Every row gives one point. The points of each table are mixes of a few directions, plus a little noise. How many directions does each table use, and how many do they share? Where both have some left over, give the other angles between the two spaces (their principal angles), to ten degrees, smallest first.
In the rows, 128 means zero.

First, 4 rows:
[[226 143]
 [ 77 120]
 [ 88 122]
 [121 127]]
Second:
[[129 164]
 [129 193]
 [126  44]
 [129 195]
 [126  66]
 [128 108]]
Directions: first 1, second 1, shared 0; angles 80

First, 8 rows:
[[120  87 192 142 186 222]
 [ 84 141  91  63  71 125]
 [141 143 114 158 123  70]
 [124 126 130 126 129 133]
 [198 133 131 172 162 110]
 [115 130 119 105 113 136]
 [ 90 128 109  58  90 166]
 [152 136 137 199 151  62]]
Second (7 x 6):
[[249 168  59 100 110 100]
 [178 152  90 122 112  91]
 [114 133 124 139 120  99]
 [ 96 111 154 131 140 155]
 [ 54  94 182 138 149 176]
 [117 138 118 141 115  87]
 [ 89 100 168 125 150 186]]
Directions: first 3, second 2, shared 2

First, 11 rows:
[[143 138  95 104 106 119  91 142 152  58 134]
 [140 159 120 118 123 128  98 136  91 124 125]
 [145 115 107 124 109  87 108 136 175  89 151]
 [136 162 123 117 126 139 102 135  82 128 119]
 [145 154 118 120 119 114  95 138 101 124 132]
 [126 141 136 129 135 139 128 127  99 149 121]
 [ 97 114 131 118 140 190 162 119 142  99  99]
 [104  69 151 155 143 123 191 110 192 156 136]
 [131 158 134 124 132 143 114 130  77 149 117]
 [106  60 164 170 148 104 202 106 191 191 145]
 [135 140 129 129 128 121 118 130 108 141 130]]
Second (11 x 11):
[[192 106 109 100 150 140 164 119 106 123 153]
 [168 113 116 111 142 135 150 123 114 125 144]
 [ 96 140 138 142 117 122 110 132 139 130 115]
 [146 121 123 121 135 132 137 126 122 126 135]
 [132 126 127 126 129 129 131 127 126 128 129]
 [ 40 160 155 167  98 112  79 139 157 135  94]
 [133 125 127 125 130 129 131 127 126 128 130]
 [ 50 156 151 162 102 113  85 138 154 134  98]
 [ 75 147 144 151 109 118  99 135 146 132 108]
 [249  85  92  76 169 151 195 113  88 119 175]
 [130 127 127 127 128 128 129 128 127 127 128]]
Directions: first 3, second 1, shared 0; angles 90

First, 10 rows:
[[140 157 154 136 118  98  98 121 140 125 115 119 105 132 124 117 144 138]
 [144 102 200 131  86  99 137  72 159 119  64 120  21 156  76  61 170 148]
 [156 129 166  91 123 124  88 122 142  94 171 122  91 173 125  60 106 114]
 [ 86  73  45 151 133 159 200 135 111 147 122 155 195 103 134 191 142 127]
 [136 111 150 120 113 120 126 108 142 115 124 129  92 150 111  92 137 129]
 [107 141  84 162 128 113 141 141 124 147 112 136 176 100 140 188 156 141]
 [105 111 109 142 147 164 183 134 101 162  86 128 147  81 124 177 116 129]
 [ 94 142  49 167 145 131 153 161 108 157 126 143 221  81 159 224 145 134]
 [158 149 159  90 127 119  71 131 142  94 186 121 105 173 136  68 101 112]
 [152 165 162  89 160 151  85 153 113 118 175 109 125 133 147 103  64 105]]
Second:
[[ 99 219 132  78   7 105  89 182 134 107 156 159 149 185 168 148  64 202]
 [155 136 111  89 161 165 213 118  78 206 134 120 140  65  72 141 165 110]
 [153  65 123 158 219 152 172  88 116 158 109 104 115  76  90 116 182  72]
 [125 129 129 128 124 126 124 130 129 124 129 129 129 133 131 128 125 131]
 [123  47 142 207 192 112  76  95 173  66 100 111  99 146 151  96 144  84]
 [123  79 138 178 160 113  88 111 158  82 111 120 109 147 148 109 132 105]
 [137 105 126 141 157 134 138 116 126 135 122 120 122 113 117 122 143 110]
 [109 158 134 122  75 108  90 150 145  98 136 141 131 167 159 132  95 160]
 [135 182 117  70  91 146 176 148  92 181 148 137 148 107 105 152 123 155]
 [119 154 128 113  92 121 116 144 130 122 135 138 134 145 141 135 109 150]]
Directions: first 4, second 2, shared 0; angles 50, 70

First, 11 rows:
[[139 125 125 123 127 132 121 127 131 136 132 122 132 129 136 122 132 130
  124 131 130 123 126 127]
 [ 73 144 138 149 137 109 161 136 111  91 112 155 106 123  86 158 110 119
  147 113 119 151 134 131]
 [145 122 126 123 124 134 117 127 133 139 133 120 135 129 142 119 134 131
  122 132 131 120 126 128]
 [ 56 149 141 154 139 103 171 137 106  79 107 164 100 121  71 169 106 114
  152 110 115 160 136 132]
 [ 57 147 140 154 140 103 169 137 106  81 108 162 101 121  73 167 106 115
  151 110 116 159 136 131]
 [ 51 150 141 156 140 102 174 137 104  75 106 166  98 120  68 172 105 113
  155 108 114 162 136 131]
 [139 125 126 124 126 132 121 127 131 136 131 123 133 129 138 122 131 130
  124 132 130 123 128 127]
 [ 84 141 136 144 134 113 155 133 114  98 116 149 111 123  94 152 115 120
  143 116 120 147 133 130]
 [249  94 108  83 111 169  58 113 165 210 162  71 175 140 220  61 165 149
   88 159 149  77 115 123]
 [207 106 114 100 116 155  81 118 152 181 151  91 159 137 189  85 152 142
  101 149 142  94 120 124]
 [209 105 114  97 116 156  79 118 153 184 151  89 160 136 192  82 153 143
  100 149 142  92 120 125]]
Second, 11 rows:
[[ 82 132 151 146 130  93 141 135  92  72 113 172 118 138 158 102 130 138
  134 132 113 115 118 172]
 [166 116 121 104 143 141  99 128 175 182 145  77 139 119 100 159 133 114
  136 103 127 148 147  77]
 [ 95 131 140 175 107  82 151 141 105 102  94 198 130 131 130 129 132 136
  124 133 114 114 128 156]
 [145 129 119  95 117 126 161  86 128 106 160 117 119 145 158  94 104 120
  139 140 116  91 123 147]
 [129 119 117  83 115 156 149  99  97 105 175  90 111 136 175  69  96 138
  126 193 108 104 106 155]
 [149 129 136 109 148  97 124 106 172 130 134 120 135 139 120 147 131 107
  154  63 121 117 150 111]
 [ 90 130 151 183 141  93  96 183 127 134  74 175 138 115  95 173 164 136
  124  94 131 163 140 118]
 [186 130  85 126 101 196 129 117 150 196 142  93 139 113  89 149 120 123
  100 161 167 141 128  87]
 [144 131 114 170 133 172  79 182 149 204  91 119 148  95  57 197 160 134
   98 120 171 192 139  70]
 [106 113 134 111 116 120 142 124  95 104 152 120 115 133 169  86 109 141
  128 181  91 110 115 155]
 [115 149 140 108 153 132 137 104 116  71 133 130 115 145 157 102 128 122
  145  92 151 116 117 161]]
Directions: first 1, second 5, shared 0; angles 50
